Each wall is flat, endless, passes through zero and stands at right angles to its row. A trip goes straight from one point to another. Which walls does it cross, in order?

Walls:
(1): [ 16 -52]
(2): [49 -5]
(3): [-30  52]
(4): [-60  18]
Trips:
[-13  38] to [ 44 -52] => 2, 4, 3, 1
[-8 12] to [-34 -30] => 1, 3
[ -3 -48] to [-25 -23] => 2, 4
[-8 52] to [ 31 -27] => 2, 4, 3, 1

Walls:
(1): [-1 14 40 20 -6 13 16 -2 22]
(2): [-29  -2   8 -31  17  13   1  15   1]
(3): [-13 -11  -1  21 -17 -11  49  -7   6]
(4): [-11 -20   6   2 -28   4  -8  25  24]
Trips:
[-8 37  6 -7 -6  0  1  8 -7] to [ 37  26   1   7 -16 -44  24  11  -8] => 2, 3
[ 24 -16   5  13   9 -22  21 -21 -15] to [ -7   3   2 -18 -48   3   0  17 -16] => 4, 2
[  0  56   1   6  33  -3 -19 -11   6] to [-12  53 -44 -55  11 -31  16  -6 -12] => 1

Walls:
(1): [ 29   0  -5  -3 -11   0  19  20 -41  15   6   3 -26  -2   6 -13 -14 -11
  -3 -13]
(2): [ -9  10  -7 -11   7 -11  13  14  17  -9  -6   0  -4  11 -24  43 -20  16
  -5   1]
(3): [  7 -10   4 -20   4  16   6  36   5 -36  15  31   0  -7 -36  22 -27  19
 -11 -44]
(4): [-35  32  24  18 -55 -15 -21  22  17 -60  -6  14 -46 -10 -25  22  37  21
 -26  40]
Trips:
[-37   6 -23 -22  13   1  10  -5 -17 -28 -24   8  -4  55  -2 -13  30 -25
  10   6] to [ -6 -10 -20  13   3 -56  -1 -32  23   7  -3   6   4   6  18 -18   2  16
  18  20] => 2, 4
[-25  17  52 -22 -33   9  18   3  27  -3  14  26  25  20   2  -1 -14  28
   5 -32] to [ 18   0   4   4   2  27 -13  -7   9  18  35 -19  14  23 -10  12  22   0
 -31  45] => 3, 2
[ 22 -22  -4  44  17  20 -12   4  55 -13  -9 -14  26   7  23 -41  19  -2
   9   1] to [-19 -31  17  -9 -20 -25  32 -28  14  -1   3  -5 -30  21 -19  17 -36 -10
  -8 -19] => 2, 3, 1, 4
[ 27   9  -8  10 -53  -4 -11 -36 -24  -6   0 -23   4 -28   0   9   8 -40
  37 -19] to [-19 -15 -13 -18 -16  21 -39 -10 -29 -36  -4  29 -13 -43   0  12  24  16
   5  -1] => 4, 3, 1
[ 15  22   1   7   6  26 -27  11  29  28  -8  29 -10 -17 -23  14  23  14
  29  17] to [ -1  38  19 -29  11 -11 -23   0 -10   4  -1  43  11 -11  38  -9   6 -25
   7 -29] => 2, 4, 1
[-25 -20 -34  -1  13 -33   1  11  35  10   6  38 -39  16  11   7   9 -23
 -18  21] to [ 18  14  -3 -32  -1 -13  24   2   6  28 -12 -25 -20 -10  -4  10  -7  17
 -51  38] => 1

Walls:
(1): [ -2  -7  11  15 -12   4 -15 -25   2   7   5  -7   3  -4 -24  -1   1  -6
   5  14 -16  19  -8  -9   8 -17   7   6 -12 -20  32 -17 -16   3 -12 -31
  20   2  18  -1  13   0 -12 -19 -30   1 -24 -26]
(2): [ 12 -13 -10 -10  12  28   8 -27 -13 -18 -10  -9  -5   2  24 -15 -21  -9
 -12 -17  -4   7  23 -10  -2  32  15  16  -2   3 -18  23  30  11  12  27
   7  -7  12   0  -3 -30 -21  11  -8  13 -28   5]
(3): [  4  22  -3  14  11 -11  -6 -24 -10 -34  36 -10   2  19 -22  12  32  17
  17 -24 -19   5  17 -32  13   0 -17   7  17  -2   1  33  -7 -10 -14  22
  28 -14   1   7   8  10  23   9  -8 -10  24   3]
(4): [ 13  -4 -11  -3 -25  17  -1  -8  12   1  -8 -15  28 -12  21  -2  -5   1
 -12 -29  16  17  11 -23  25 -28  -9 -23 -17   3   7 -19 -11 -12  -4  37
  -5  13 -19   7 -10  -1 -29   9  -1   3  20  12]
(5): [ 37 -21 -15 -16   3   3 -11   4  -8   4 -14  21  -2  28  -9 -31  -9 -19
  -6 -20 -16  -9  16  -9  15 -34   2  -5  12  -4  24  -3   5   9  -4  -1
 -19  18 -24 -13  15 -14   2  -6   9  11  -8   7]
Trips:
[-24  10  21 -10  17 -26  -9  14  16  -6 -12  -4  -5 -26 -15 -39  -3  -8
  19 -26 -43  15 -26  10  24  15 -12   4  -1  -4  11 -11  20  14 -13  -6
  -8  44  14   4  -7   9 -16 -20  11  11 -20   1] to [  3 -16 -34 -13  33 -10 -13  -6   6 -13  26 -13   0   1   9  -8  -9   7
 -47  33 -10   7  -9  20   4  -7   1 -33 -30 -15  -3  -4  12   5 -26  15
  28  13 -25   8 -13  10   4 -41  -7   6   6  16] => 4
[-15   9   1 -36   5 -17  -5  46   9  16  19   3  22  11 -34  10  -7 -11
  17  37 -22  -5   3   7 -17   2 -24 -19   4  -2  25  -3  -7 -28 -16   6
 -34  10   5 -15   3  26 -15  -4   1  -2   9 -15] to [ 16  18  11   3  25  37  -2 -37 -28   2  -5   9  -3 -29 -12   3  -3  -5
  17   2  15   8  17 -25 -23   4  12 -32 -14 -16  -8  -5  -6  23  -8  27
 -32  19  -3   0   1  -6  -7 -17  28   0  18  -6] => 1, 4, 2
[ 30  -9 -15   0   4   2  -8  16 -19  -4 -12 -20  16  -7 -16  -9  19  11
   0  -1  11  -3 -27   3   6 -32  15 -13 -17 -15 -15  11   2  -4  31   8
  25 -18  13  16 -19  10  15  23  12   4  -1  -6] to [ 13  -2  18  -8 -29   8   2   2   3  -3   1  -6  48   5  33  11   7 -11
  -3   5  -3  14 -15   8  -6  -2 -16  20  -5  12 -25  -9  -7 -25  49   3
   0  -9  17  -5 -20  21 -10  -9  12 -23 -18 -11] => 3, 2
[ -8  11 -24   2  -6   5  -2   9   9  -7  -4   4  16  -4 -11 -18   1  19
  -7 -13  -4 -11  -8  -3 -13 -37 -13   5 -22  -8 -21 -12  -2 -13 -18  -9
  21   9  16   7  22 -35   2   9  13  -4 -27   0] to [-13  15 -36 -15   7 -22  11 -41   8  -9   1  15  12 -11  60 -28 -29   8
   9 -15   6 -17  28   5  -8  11  27 -38 -20  -7   8 -22  31  16  -4 -18
   6  -3 -18   7  -1  17 -10 -12  -2   0 -21 -37] => 2

Walls:
(1): [  6 -18  32   9   6  -2  15   9  10 -16   6   5  -9  12 -10   0  13  11
  -7   3 -13  14  -4  -4 -27  18  14  -2 -22  -3   0  -5 -11   7 -16  20
   5  30 -26  -1  15  -3  19  -5  -2  19 -30   2]
(2): [  4  37 -16  15 -10  -6   8  16   1  37   4 -10 -31 -15 -16  20  -3   2
 -10  -4   0 -44  10  -4  -7   6   6   0  21  16 -15   2 -16  34  25  24
  17   3  14  22   6 -12  11 -23  -9 -10 -21  -2]
(3): [ -6   5  -2   1  16 -23   5 -20  18 -21 -15   0 -12  -9   8   0 -15   2
   0 -15  12   0  -8 -21   7   4  10  14  -7  16  -5  -2 -46 -35 -21   1
  13 -25  15  -6 -18   0  20  -6   0   5  -3  10]
(4): [ 15  -3  46   0   0  13   4  -8  19 -21  21  35  -6 -28  15  -4 -11  -4
 -33 -15 -11  -8  14   6   8  -2  19  20  13  11  15  12 -13  -2  -6  17
  -6 -17  12   5  -9   2  10 -12  15  20  -4  -9]
(5): [ 11  10  12  20   7  -6 -22 -28  10  -1   1 -26   9  21 -15 -13  60  -7
  19  -8 -16  19 -21 -35   0 -19   8 -10  24 -17  -6 -19  -6  -3  24   9
  -2  -8   9   0 -15  -1 -28 -13  18  19  34  20]
(6): [ 17  48  20   1  12   6  -2  -5 -21  18  -6  -7  -6   5 -11 -12  14   8
 -23  -7   1  10  -7   3  28   8   3   8  -7   8   7 -18  25  -4  -2  11
 -25  11   8  33  -4 -17 -13  16   0   8  -9  27]
Trips:
[-14  27  11  44  31 -19  -4 -25  27   8 -14   5  20   9  -3  -1 -24  24
  19 -16 -43  13   4   0  -1 -33  17 -15   6   2  18   1  -7  -6  -7   8
   8  27   4 -19   4  30  14  -4 -17 -13   8  21] to [-10 -29  -3  -9  16  23   8  -7 -39 -11  12   8   3 -15 -24   5   1 -22
   1  -6  16  24 -25   6 -22 -25   2  34  -2 -26 -14   1  -7  12 -40  13
  15  37  20  17  11  10  22  -8   5 -16 -16   3] => 5, 3
[ 15 -26  -5   0   0 -20 -17  28  12  12 -38 -20  23  11  -6   6   3   9
  43 -19  -8   3 -13   1 -33   8   6  24  -5 -21 -23 -28  23  37 -23 -18
   5   2 -14   9   9  15  11   0 -27  -6  27   0] to [-22  19   6  17   6   8   8   4   5 -18   3  -2  12  -8   2  -2  21   2
  11   6 -25  11 -21   9  26  -8 -13  16  21 -17  -7  20 -19  -5 -17   0
  49  19  -7   4   2  19  -8  -2  -2  11  -2  -3] => 3, 4

Walls:
(1): [ 19  -4   9 -18  -1  17 -26  47  -5 -22 -50  13  31 -11  13   6 -15  29
   8 -43  -6  10  15   0  36  -5 -33 -26 -15 -20  19  19  28 -18  -8 -20
   1 -13  -2 -25   0 -26  -9 -16  17  27 -23   5]
(2): [ 21  16   1 -12  45   4  -4  21   4 -20 -22   4 -24  30   1  -9 -21   3
  30  -8  -7  42 -38   9  26   5  14 -14 -15   6 -40  -9   6  -2 -17   8
 -14  -5 -33 -11  -1  13  -6   7   3  14  16  23]
(3): [ 11  -4  -7  20  -1 -29  -1  -3 -10  -1 -15  -6 -31  24   4 -18 -14  -1
 -10  17 -17  13  -5  21 -10  14   9 -20  35   5  -7 -24  -6  34   1  11
   5  -9  16  16   6 -15   9 -45  23  17  19  11]
(4): [ 12  19 -11 -27 -10  -9  -5   0  -8 -33 -48  36  15  10  -3 -17  33  21
   4  21 -29  10  40  -7  -3  12  21   5  14 -41  -6 -24 -25 -22   8  24
 -15  23  -1  43 -10  -1  -2  -1  -1 -18  10 -12]
(5): [-11 -10  -4  17   6   7  -5   6  37 -18  33  27 -14 -60  26  -2   1  29
 -33   2  10 -17  -5  -2  13  -4  -2  22   4  -2  10  46   3  -3 -17   8
  -7  18  42   5   2   2 -20 -17 -13 -23 -17 -18]
(6): [ -8 -12  -1 -16   6 -27  10  -1  -3  -6  -9  41 -16  -4  -9 -12  29  -5
  -5  -7 -12   8  -6   4 -12 -13  17 -10   7 -29   5   6  -1 -32  -4 -16
  14 -13   6 -18  23   2  20  -7  17  17   2  -9]
(7): [ 23   5 -58  29  20   7   5 -25  -2 -17 -25 -12   7  -1 -26   2  -1 -35
 -13  -2 -22 -11  10 -33   8   1 -17  -7  -5 -23  -4   4   8  19  21  -9
  18   8  -1   8  -3   2  35   5  22 -14 -21   4]
Trips:
[-36   3   4   8   2  10 -24  -9  -5  23  -9  56 -11  -9   4   9 -25   4
  -5   7  19   5  19   3 -11  23  -9  22 -12   2 -10  13 -13   3 -26 -38
 -22  27 -13 -17  -3  16  14  -1  14 -19 -41   1] to [-28  -1   9 -33  12  -7 -19   1  -9  29  23   6 -25  -7  -5  -2   2 -16
  14  -7  27   1   3  -1  23  -1 -27 -14  12 -30 -16   7 -17  14 -19 -12
 -14 -30   8  23  -8  12  27   6  -7   1 -12 -22] => 1
[-16   8  11   3 -49   2  21  -1 -29  19 -13  32   9  24  11  11  12 -32
  14  31  13 -17  26  18   6  -5 -12  -5   1 -24 -33  26 -28   9  24 -17
 -10   1  -8   0  15  24  19  36   5   0  11 -26] to [ -1  25 -13   5  10  -7   4  -1 -11  -6  18  15  10  -1   2  35 -16  10
   6   6 -12  11  35  -9 -32 -17   8  -3   4 -18 -20  -9  11  16 -13  12
  -9  53  -7  51  -3  -8   8 -16  12  27  -5 -34] => 3, 6, 5
[ 11  -7  -7 -29   1 -37 -12 -24 -17  33 -11   5   2  38  -4   2  43 -12
  49   3  -3  10  11  14 -25  -8  16   2   8  14  23 -24   0  12   3   1
 -16  -1  12   7  -6  32  23 -26 -13  10  18 -22] to [ 13 -13  -2  14   2   3  22  13 -13   7   7   4  22  45  30  -9 -26 -18
  17 -12 -16   2  -4  31  10   0   7 -24  -7  -5 -15  39 -29  39  15  10
 -13  29 -15  27 -27  28   0 -30   3 -17  -4 -16] => 2, 6, 7
[ -2  10  23   3 -11   7  24 -10  19 -31  -9  23 -12 -10 -58   8 -14   3
   2  18  10  -7 -17  33   1  11  -5   8 -24  15  27  20   8  57 -24 -31
  29 -23  -2  18  14   1 -36   6  -3  24  30  14] to [ 10   9  20  -2   9  -3 -18  -7 -15  -9  11 -18   2  -6   8  -1 -21   4
  -2 -10 -26  29   0  -7 -35  28 -12  21  34  -8   9  -9   7 -24  11  30
  35   9  15   4  22  10  -3   6  -6  23 -11  18] => 5, 6, 4, 2
[-44   2 -10 -41   5 -27  25  26   3  25  15  16  -8   5   4  10   5  -8
 -11  10  -6 -17  -4 -32 -11  33   4   8  23  13 -11   0 -21 -42  11 -23
 -23  -5  33 -25  24   2  17   5 -14 -24  18 -20] to [  5  16   1   8  -1  -2   3  -8 -15 -31  34  14  -4  18  -3 -24   3  13
  17 -21 -19   3 -17 -10 -37 -15 -44  30   6  13  -9   1  14   4  12  17
   6  -4   0   7  13  24   7  -1 -14  -3 -14   4] => 4, 7, 2, 6

Walls:
(1): [ 43 -16  27  -6   4   6  13  19  -8 -10   9  -9  12 -14  10   3  10  17
 -27 -22   1 -30 -14 -26   8  15   5   5  18  -4 -25 -27 -42  31  -8  -9
  14 -27  -2 -22  -5  18  -3   6 -12  18   2   9]
(2): [ 21  10  -9   1  31 -14 -20 -16  -1 -13   1 -25 -10 -14  -6  36  11  -4
   7 -39   6  16   6   0  16 -30 -16  -3  22  10  19   3  -2   2  -9  23
  15  16   2 -13 -21  -5 -28 -42 -28 -18  12   4]
(3): [  1   9  -1   8  29  50  11  22   6 -15  25  18   4   9 -13 -24  21  -8
   0   1  13   0 -17 -17 -18   1  22  32 -24  -9  -7  22   7  13 -19 -19
  -8 -14  17  23 -17  11  17  15   2  -1   2   9]
(4): [ -1  10   9  -5   7  -1  21   0 -26   1  25  -4   2  16  36  41 -27   5
 -22  16 -11  13   0  -7  -9   7 -10  -3  -2  15  22  20  23   6 -30 -19
 -13  60 -11   5  -8 -11   6 -19  -5 -28  25  15]
Trips:
[ 30   8  19   5 -38  21  23  -1 -11  -6  46   5  11 -22   4 -14  -1 -18
  52  29   2  20 -35   1  29  16   8  22  12 -37  -4  24  -4  31   4  31
 -17  38 -13 -28  12 -16   5 -12  30 -25   8  15] to [-24  -9  -1  -9   3  24 -10  -2  15   0  -5  14 -13  19  20   0 -26  32
  -5   6  -9  20   1 -16   6 -12   3  13   5  20 -17   2 -26  10  11   0
   9  12  21 -14  11 -10  14   9  51 -27  -1   5] => none
[-15   2 -24   9 -12  20  13   2   8  19 -20   0  -7  11  -8  -8 -35  -8
 -17  -3  -1  28  16  13   6 -35 -13 -13 -58  10   1 -11  22 -24  -6 -10
  11  -7  -9  -3  21   2  16  -4 -14   6  13   8] to [ -4  -4  13  31 -12  -7   5  20   4 -30  20 -10 -37  -8  27  14 -11  14
 -16 -12  17  -3  18 -37 -12 -18   7 -32  12 -27   8 -17   2 -10 -26   9
  16 -28  19  -7  10 -10 -19   5  -6 -15 -18 -16] => 2, 1, 4
[  2  16 -13  -2   2  25 -12 -18   9 -10  24  16  -5  11 -27  -3  -6  24
  -3 -32  -9   4  -1  10 -16 -16  44 -18   9  -8  24 -16 -12   6  -1  24
 -18   8 -12   8 -22 -10 -28 -19  19  -1  21 -14] to [-12   4  34   3 -13 -21 -33  -9  16   6  25  35  -5   7  -9 -16  15  26
   8   1 -15   3  29   0 -14 -14 -18 -17 -10  15 -27   7   2  -6  10  -3
  16   9  23  -1  -7  17  15  24 -18 -37 -27  -6] => 2, 3
[ 54  -6  -7 -23   4   9   0  13  -9  -6  22  10   8  -9 -22 -49  -9  -4
   1 -22  42 -38  -3  14  13 -27   2  25  -9  13  -4  11  12 -20 -14 -12
 -17  10   4  -1  18 -26   0  15 -24  19  16  17] to [  4  -2   2 -33  36  11  -5   9  -8  -5 -29 -13 -40 -18  -4  38   7 -34
 -13 -32  29   9  13 -31  21  26  -1 -15 -22 -16   5 -23 -20 -10 -32   4
  37 -10  -2 -21  18  14  22   9 -28   9  10  -5] => 2, 3
[ 15  -8 -30 -21   2  -3 -19 -17  15  13 -40  35  23  27  12  31   6   8
  11   9 -13 -15 -12  -9  -5  15  -9  24  25 -12  -8 -14  -9 -34  -7 -31
  12 -13 -32   5  -1  33   2  -3  -5  -5   0   8] to [ 23 -37   6  12  31   7  15  15  37  16  -3   2 -22  -9  -7  31   0  32
  14  15   0  -8  22  29  15  -9   8 -50  -1   9   3  17  -4  19   3  -6
  24  15 -22  -9  18  12 -37 -42  12  -6 -22  12] => 2, 4
[ 31 -16  14  21  -7  11  11  33   8 -17 -21   9   7   6 -21  -6 -16  -6
   1   8   5 -13  -8 -15  14  -7  -5   7  14 -11   7  -7 -31  -6  27 -10
 -15 -10 -15 -18   3 -11  10  -4  18   2  -7 -11] to [-20   1 -33   8   8 -14  -5 -24  45 -36 -11 -25 -11   8 -12  18 -10 -25
 -28  13  -8  -6  -6 -11   7  29 -17 -14  17  18  16  23 -10  15  16 -26
   9  13 -16  14  46  -6 -14 -36 -44  27 -23   4] => 3, 2, 1, 4
[  5  -4   8 -16  10   0  -7   0 -18  -7 -35 -12  -4 -37  24   8  12  24
 -13  15   4 -29  16  -3   9  39 -12  14  20  -9  24  11   1 -24 -22   6
   2 -18  -5  -6 -17 -16 -17  15   2 -22   0   8] to [-30 -21 -14 -33  -2  -1  38 -41  33  26   8 -17 -13 -19   7   2 -14  -4
   4 -10   9 -22 -16  11 -13  27 -12 -27   7   6 -18  14   0   7 -41 -37
   0  -7 -13  -2 -21 -13 -12  10 -26  19   2  24] => 2
